Each row is a point. Before rounding, the points of a table are all equally far from one centre. They may lie mostly on one side of it. Write the centre, to within rounding.
(in the rows, 128 means zero)

Points (8 x 3):
[[193 108 137]
 [174 152 126]
 [186  87 137]
 [184 123 168]
 [177 146 159]
 [191 104 151]
 [180 123 106]
 [193 111 139]]
Centre: [141 114 140]

Points:
[[ 81  91 140 152 127 140 128 142 114 198 134]
 [100 169 139 136  81  74 162 194 143 174 119]
 [103 101 151  92  84  85  94 116 135 184 154]
 [ 85 147 145  90  85 116 137 148 131 212  94]
 [ 99  95 134 127  77  24  98 175 107 142 120]
 [ 94 117 144 163  63 132 136 141 114 142 113]
 [ 73 147 125 121 132  99  88 174  79 205 158]
 [ 95 136 107 100 139  81 169 131 161 192  78]
 [122 135 167 117  97  85 187 158 166 143 101]
 [ 63 107 143  63 150 103 155 204 121 159 127]
 [132 147 123 148 105 144 115 148 195 157 104]
 [104 101 148 120  98  32 128 116 121 171  67]
 [ 82 103 138 118  84  58 153 162 102 149 155]
 [ 73 148 155 153 146 137  90 229 113 160  72]
 [ 65 125 151 134 163  83 143 217 122 179 154]
 [ 84 127 143 145  97  95 170 152 142 201 117]]
Centre: [ 97 138 143 119 139  91 103 156 130 139 105]

Points, 30 rows:
[[113 125  65 208 118 141 169 146 179 125 112 127 113 138 170 172 123  77
  161  97 177 111 152 171]
 [106  92  74 180 120 133 142 159 136  96  87 159  87 153 159 152 129  89
  166  71 155  86 164 161]
 [ 97 108 108 183 113 135 173 150 159 115  87 138  95 156 176 139 119  85
  194  86 156 119 136 188]
 [ 86 121  87 224 137 154 158 163 183 117  79 156  80 134 163 153 105 104
  151  86 160  80 150 187]
 [100 113  48 192 145 117 170 151 157  98 119 144 106 134 193 156 102  99
  164  74 179 113 156 165]
 [141 122 105 195 133 127 170 162 176 111 105 143  82 123 166 175 109 108
  189  97 154  88 137 184]
 [118 122  63 176 106 166 160 158 172 114  92 146 109 124 154 133 128  82
  138  72 193 105 152 155]
 [ 81 126  70 180 119 114 150 133 166  92  93 158 116 151 179 145 112  89
  175  76 134 110 164 181]
 [ 96 124  63 185 117 144 150 173 170 108  59 133  80 121 163 123 136  96
  163  89 175 113 153 166]
 [126 124 103 210 102 114 163 131 162  93  65 134 101 126 157 136 105 118
  187  61 168 123 141 157]
 [101 105  81 192  95 141 148 141 164 121  78 165 102 145 204 130 108  97
  163  73 144  99 138 159]
 [101 142  69 207 122 145 174 176 182 110 100 152  98 130 139 170 123  89
  127  88 135  86 158 180]
 [ 95 129  55 188 137 130 146 142 176 108  76 174 102 167 162 161 107  69
  152  65 164 106 122 171]
 [144 105  60 169 124 135 168 137 153 121  69 132  69 146 171 141  88  89
  151  98 187 113 110 151]
 [ 93 107  84 195 151 111 170 129 161  85  94 134  73 140 171 140 137 121
  155  89 166 118 166 155]
 [109 133  82 208 139 112 150 136 159  98 102 168 104 156 178 177 121 104
  159  66 158  93 172 163]
 [ 95 142  72 198 126 107 145 171 164 121  75 150  91 174 143 149 130  91
  172  75 195 117 153 162]
 [ 86 120  82 196 113 135 131 133 129 102  67 157  96 149 175 125 109  80
  166  73 196 115 149 170]
 [100 139  49 208 133 120 130 128 147 110  91 166 102 144 201 112 118 104
  144  86 164 113 157 192]
 [ 96 134  79 209 127 162 161 160 197 100  65 129 110 164 158 165 118 102
  139  77 177  94 155 144]
 [105 126  65 216 136 128 185 150 162  96 115 138 100 106 171 150  99  90
  159  92 173 119 162 167]
 [125 127  74 193 144 134 177 175 190 103  79 152 111 137 179 156 119  99
  168  76 166  96 129 181]
 [107 103  68 195 114 131 153 135 167 114  81 135  80 126 161 184 116 114
  175  68 167  99 131 164]
 [ 94 132  58 202 113 125 184 180 148 133 104 145 109 145 172 139 127  83
  159  79 153 112 131 204]
 [113 114  56 207 136 153 146 157 147  94 103 160  86 125 170 147 115 103
  176  48 160 112 159 159]
 [114 129  71 167 107 130 144 135 188  92  77 148 103 165 172 144 127  89
  163  72 159 107 152 182]
 [108 125  51 221 133 136 139 102 171  84  95 152  96 160 187 156 119  98
  150  87 154 111 144 167]
 [126 122  56 166  90 139 169 177 156  98  90 129  84 149 170 132 118 104
  139  69 174 120 136 197]
 [112 119  72 195 105 147 177 129 160 120  62 144  88 160 187 132 113 128
  153  68 142  90 153 164]
 [122 120  45 213 124 123 113 124 156 109  74 105  90 144 161 135 112 100
  155  71 154 101 149 202]]
Centre: [105 158  91 185 135 136 134 152 138 106 117 120 105 150 149 127 100 121
 144  95 149  94 108 147]
